Rows are points. The points of each table are mixes of a few directions, plus a little noise. How many directions does each table use, and how many do they share? Where both have some left over, give the other angles between the two spaces (their principal angles), to ten degrees, smallest first.
In the rows, 128 means zero.

First:
[[ 54 151]
 [170 115]
 [148 122]
 [140 124]]
Second (6 x 2):
[[ 87 111]
 [157 140]
 [114 122]
 [158 141]
 [ 65 102]
 [186 152]]
Directions: first 1, second 1, shared 0; angles 40

First, 4 rows:
[[181 146 103]
 [107 137 120]
 [151  83 177]
 [ 74 147 112]]
Second:
[[ 57 167  90]
 [149 135 118]
 [164  93 164]
 [142 116 140]]
Directions: first 2, second 2, shared 2

First, 7 rows:
[[104 145  92 102]
 [158 101 196 169]
 [153 124 116 135]
 [108 115 195 146]
 [116 146  75 101]
 [167 112 144 153]
 [ 90 153  77  90]]
Second:
[[106 111 172 186]
 [112  77 136 178]
 [135 161 123 115]
 [141 154  97 109]
 [147 137 112  52]]
Directions: first 2, second 3, shared 1; angles 70

First, 8 rows:
[[200 115 122  90 165  98]
 [ 61 142 120 107  63 180]
 [ 94 146 154 146 109 112]
 [156 121 100 144 143 138]
 [ 83 151 160 159 105 107]
 [209 120  93 130 165 110]
 [ 81 120 163 168 143 122]
 [141 107 113  80 132 157]]
Second, 8 rows:
[[207 216 171 139 109 141]
 [134 135 131 129 126 129]
 [144 146 137 131 124 131]
 [152 155 141 131 123 132]
 [111 109 119 125 132 125]
 [ 51  42  86 117 146 116]
 [165 169 148 133 119 134]
 [ 59  51  91 119 144 117]]
Directions: first 4, second 1, shared 0; angles 50

First (6 x 6):
[[135 146 115  88 198 156]
 [184  98  93 123 191 136]
 [103 143 137 151  66 150]
 [103 140 139 149  69 140]
 [159 100 118 128 159 100]
 [ 84 140 165 129  84  88]]
Second, 8 rows:
[[ 97 141 151 126 101 111]
 [168  81 114 169 103 100]
 [123 144 125 109 152 149]
 [ 53 159 184 126  58  85]
 [185  99  88 137 169 151]
 [164 136  90  99 207 186]
 [115 142 134 117 132 134]
 [120 122 139 140 102 108]]
Directions: first 3, second 2, shared 2

First, 8 rows:
[[142 111 150 138 104  92  95  80]
 [103 110 151 172  97 108 124  95]
 [ 80 129 132 180 116 142 156 138]
 [162 103 112  18 154 145 162 174]
 [104 119 125 125 129 145 162 153]
 [106 167 114 182 139 149 127 141]
 [221 145 114  48 157 105  64 110]
 [108 140 126 160 127 137 134 133]]
Second, 8 rows:
[[135 139 123 130 135 130 120 129]
 [167 190  99 138 163 138  81 131]
 [ 72  40 169 113  77 114 197 123]
 [135 138 123 130 134 129 120 128]
 [ 80  53 162 115  85 116 185 124]
 [179 209  91 142 174 141  66 132]
 [106  94 143 122 108 122 154 126]
 [150 162 112 134 148 134 102 130]]
Directions: first 3, second 1, shared 1

First, 10 rows:
[[163 130  79 182 150 122 111 138  96]
 [ 75 130 173  65  86 137 127 133 142]
 [118  89 184 103 141 199 102 124  48]
 [136 136 141 119 139 101 171 103 200]
 [178 120 101 180 174 127 136 115 118]
 [ 96 159 102 111  81  88 124 149 166]
 [165 134  74 184 149 114 116 137 108]
 [158 111 109 167 157 155 103 133  64]
 [ 89 142 144  87  90 113 134 134 163]
 [102 128 173  81 114 125 155 112 175]]
Second, 10 rows:
[[151 147 111 102 113 134 146 108 110]
 [109 102 151 118 116 160  86 110 129]
 [142 125 118  83 100 155 121  84 103]
 [106  98 154  90 117 156 113 117  95]
 [141 115  64 143 152  51 177 134 139]
 [149 162 135  73 107 155 166 120  74]
 [131 113  87 126 149  68 178 140 118]
 [105 131 179 174 130 168  64 144 170]
 [141 168 131 143 141 114 165 163 125]
 [103 119 149 227 156 118  64 160 217]]
Directions: first 3, second 4, shared 1; angles 90, 90

First, 8 rows:
[[105  74   9 249  98 178 152 135  84 113 126]
 [129 130 133 123 129 126 127 128 130 129 128]
 [132 138 151 105 134 119 123 127 136 131 128]
 [140 155 188  67 143 103 116 124 150 136 129]
 [128 128 128 129 128 128 128 128 128 128 128]
 [122 114  97 159 121 141 134 130 116 124 127]
 [124 119 107 149 123 137 132 129 120 125 128]
 [144 166 212  43 149  93 111 123 159 139 129]]
Second:
[[134 102 177 150 137 144  91  93 138 167 107]
 [ 99 126 108 103 134 107  90 148 131 167 113]
 [ 98 137 126 128 147 134 149 171  89 133  70]
 [123 139  95 112 110 103 175 188 161 117 178]
 [163 130 170 140 110  96 130 179 145  94 123]
 [111 117 147 140 133 151 138 131 120 166 121]
 [123 136  63 117 165 137 119  44 128  83 103]
 [121 140 117 126 103 162 172 126  94 139 183]
 [180 125 151 135 112 117  88  71 146  87 153]]
Directions: first 1, second 6, shared 0; angles 60

First, 9 rows:
[[130 119  73 144 102 127 137 163 134 100 129 122]
 [126 126 115 131 119 126 131 135 129 120 132 127]
 [ 98 134 143 119 100 114 138 107 123 124 167 136]
 [163 110  34 160 120 141 131 199 142  93  90 110]
 [135 117  61 149 102 129 137 173 136  96 124 119]
 [138 124 106 136 128 132 128 145 131 121 117 123]
 [180 127 155 128 202 154 101 131 131 163  59 120]
 [123 144 230  97 176 130 111  63 116 180 126 140]
 [ 60 152 234  88 104  99 138  36 109 156 209 154]]
Second:
[[129 186 147 145 135 123 121 122 154 149 134 143]
 [176 159  23 187 127 142 123 217 172 103  82 118]
 [102  61 168  81 121 125 137  86  82 123 147 121]
 [127 154 140 134 132 125 125 122 138 138 132 136]
 [ 92 151 222  98 135 113 126  56 116 165 169 147]
 [119 174 164 133 135 121 122 106 143 151 142 143]
 [116 154 166 123 132 122 125 102 132 147 144 139]
 [144  22  54 114 112 142 141 170  91  76 100  95]
 [147  91  68 138 122 138 133 170 125  99 103 111]]
Directions: first 2, second 2, shared 1; angles 80

First, 11 rows:
[[ 87  57 168 157 131 154 104  99 123 155 143 105 137 113]
 [109  80 136 119 114 105 152  99 134 162 179 127 133 150]
 [161 188 104  97 110  93 148 136 129 108 132 152 119 137]
 [136 184 154 159 137 177  54 145 103  76  53 124 125  62]
 [176 162  33  76 148  78 230 181 167 139 147 148 121 217]
 [ 70  38 199 166 116 156  82  73 113 161 156 102 141  93]
 [132 142 138 103  92  86 139  97 121 131 169 147 125 130]
 [119  98 115 141 156 150 139 147 140 141 116 112 132 144]
 [165 215 107 132 145 151 100 173 121  73  56 138 119 101]
 [137 144 121 119 123 117 134 130 129 123 130 135 125 132]
 [114  99 135 140 137 142 124 127 130 139 129 117 132 129]]
Second (10 x 14):
[[ 92  71 155 182 168 201  82 140 125 134  83  91 138 100]
 [161 172  89  89 115  82 174 140 139 123 148 152 121 162]
 [ 83  83 210 162  99 151  57  67  98 134 141 115 136  65]
 [167 174  71  89 130  88 185 158 146 122 137 149 120 174]
 [102  85 147 169 160 184  95 139 127 132  92  99 135 108]
 [144 147 105 112 128 112 151 140 135 126 132 137 125 147]
 [133 121  98 139 166 156 141 168 143 128  96 115 129 146]
 [163 186 104  72  83  52 173 111 129 122 178 167 118 154]
 [ 89  81 186 167 126 168  70  97 109 134 119 107 136  81]
 [147 159 114  98 105  88 153 120 129 125 154 149 123 143]]
Directions: first 3, second 2, shared 2

First:
[[ 54 112  51 106 101 106 117 133 152 119  62 114 140  96 123 110  72 149]
 [239 151 243 161 169 160 143 120  92 141 227 149 109 176 134 155 213  97]
 [102 124 102 121 119 120 125 129 135 125 105 122 133 117 128 122 109 135]
 [212 145 215 154 159 152 139 121 102 139 203 145 114 163 133 148 192 105]
 [ 35 108  33 100  94 102 115 134 158 116  46 111 142  90 123 105  58 155]
 [175 139 174 141 146 141 134 123 113 133 170 136 120 147 130 138 161 116]
 [147 132 148 133 134 133 130 128 122 129 145 132 125 136 128 133 144 121]
 [114 126 115 124 122 125 125 128 132 126 116 125 129 123 126 125 117 132]
 [ 71 117  71 110 108 112 120 132 147 122  79 118 137 105 124 117  85 143]]
Second:
[[ 99 145  77 103  93 137  88 219 121 181  85 158 143 110 129  97 109 100]
 [110 105 127 140 134 133 154  98 153 134 146  93  74 100 128 122  77 136]
 [ 88  96 123 142 144 110 154  94 137 148 103 127  92 120 134 127  84 155]
 [ 98 218  56 129 117 119 171 177  38 144 198 176 133 149 124 119 225  50]
 [130 108 163 149 163  99 157  58 116 100 117 143 140 162 134 157 152 166]
 [151 109 137 106 104 153  73 171 171 139  93 110 141 104 127 114  84 133]
 [165 112 159 116 121 140  89 136 155 112 103 119 160 130 128 132 122 143]
 [181 122 197 146 164 110 141  51 117  60 142 133 176 178 128 171 197 161]
 [130 138 113 122 111 151 129 149 144 135 164  96  94  96 123 112 102 103]]
Directions: first 1, second 4, shared 0; angles 40

First, 8 rows:
[[ 79 133 168 169 143 161 116 126 124  74 147  99 116 113 157 124 138 144]
 [176 104  47  70 112  14 121 141 115 214 112 166 109 143  98 121 110 124]
 [109 118 163  89 144 151 126 133 112 106 128 133 132 114 152 147 133  99]
 [104 130 124 169 129 113 116 127 129 112 142 107 108 126 135 113 129 157]
 [ 38 115 175 157 159 118  91 137  97  57 164  89  80  96 186 121 138 152]
 [213 158  82 155  90 158 169 111 177 186 101 148 177 166  61 121 120 131]
 [105 135 145 160 132 147 123 125 132 100 138 109 123 123 138 122 133 143]
 [198 130 120  53 116 162 162 125 139 175  93 174 179 142  97 158 124  72]]
Second:
[[199 113 129 101 179 205 111  77 243  93  59 184 156 162  96 123 113  70]
 [ 86 129 116 149 114  81 139 152  66 148 173  97 116 103 133 126 135 165]
 [ 97 161 193 116  70 127 122 146 104 124 135  73  84 146 168 125 170 175]
 [131 141 138 122  94 122 129 149 100 138 121 137 131 130 164 148 119 107]
 [105 120 101 147 131  91 139 143  85 146 161 120 131 104 123 128 121 142]
 [164 123 123 115 141 157 123 115 165 119  94 165 148 141 127 137 110  85]
 [140 157 162 108  65 134 125 158  98 137 103 142 128 143 193 161 120  92]
 [120  76  32 168 221  91 144 105 130 140 171 150 163  82  45 105  98 133]
 [110 132 160 126 138 143 121 107 160 108 136  83  96 141 104  98 168 182]]
Directions: first 3, second 3, shared 0; angles 40, 60, 70

First:
[[167 145 191 163 118 156 226 110 162  95 126 149 114 110 127  70 158  82
   29 201]
 [142 129 152  84 160 125 110 144  79 116 122 136 125 107 113 131 111 137
  161  98]
 [ 67  92 141 101 138 115  40 151 101 172 188 117 147 192 138 167 114 186
  141  99]
 [142 148 104 114 132 125 135 129 116 115 100 138 132 102 124 135 129 115
  161 116]
 [137 115 114 127 142 106 130 137 126 124 118 127 106  76 124 140 113 119
  150 102]
 [141  82 121 170 152 148 141 120 131 127 107 125  97  84 116  72 108 136
  127 121]
 [ 83 133 118 100 125 130  75 137 108 155 160 137 163 191 141 161 137 157
  144 122]
 [ 51 113  97 122 137 171  61 134  95 169 165 167 175 212 148 124 140 186
  147 130]
 [147 175  99 130  84  69 172 127 189 113 121 116 117  86 142 200 150  63
  113 138]
 [205 148 143 167  97 138 189  87 171  97  71  63 109 123 104  80 119  99
  105 152]]
Second, 10 rows:
[[135 120 114 141 136 134 138 127 125 117 111 122 139 138 153 100 133 148
  147 131]
 [136 101 132  80 151 195 157 137 139 121 105 128 162 146 155 131 149 142
  134 158]
 [156 134  99 150 128 128  75 147 141  89 171  96 162 154  95  94 127 200
  157  32]
 [190 116 111  25 113 154 151 136 152  80 160 118 149 150 126 121 184 116
  144 203]
 [149 181 109 143  73  12  95 122 130 132 199 131  61  95  86 151 139  69
  109 140]
 [ 73 124 118 188 167 110 120 119  99 153  66 122 105  86 162 123  89 116
  141 137]
 [122 116 190 137 106 162 134 126 120 123 130 128 156 167  63 101  71 151
  123  39]
 [105 112 144 175 124 105 166  98  92 127  57 131 111 126 153  59  76 108
  160 156]
 [112 135 112 100 156 149 110 145 145 153 141 134 126  97 140 204 161 114
   96 152]
 [106 147 142 152 123 130 139 126 136 186 138 167 109 121 147 197 155 112
   72 130]]
Directions: first 6, second 6, shared 0; angles 30, 40, 50, 60, 70, 70
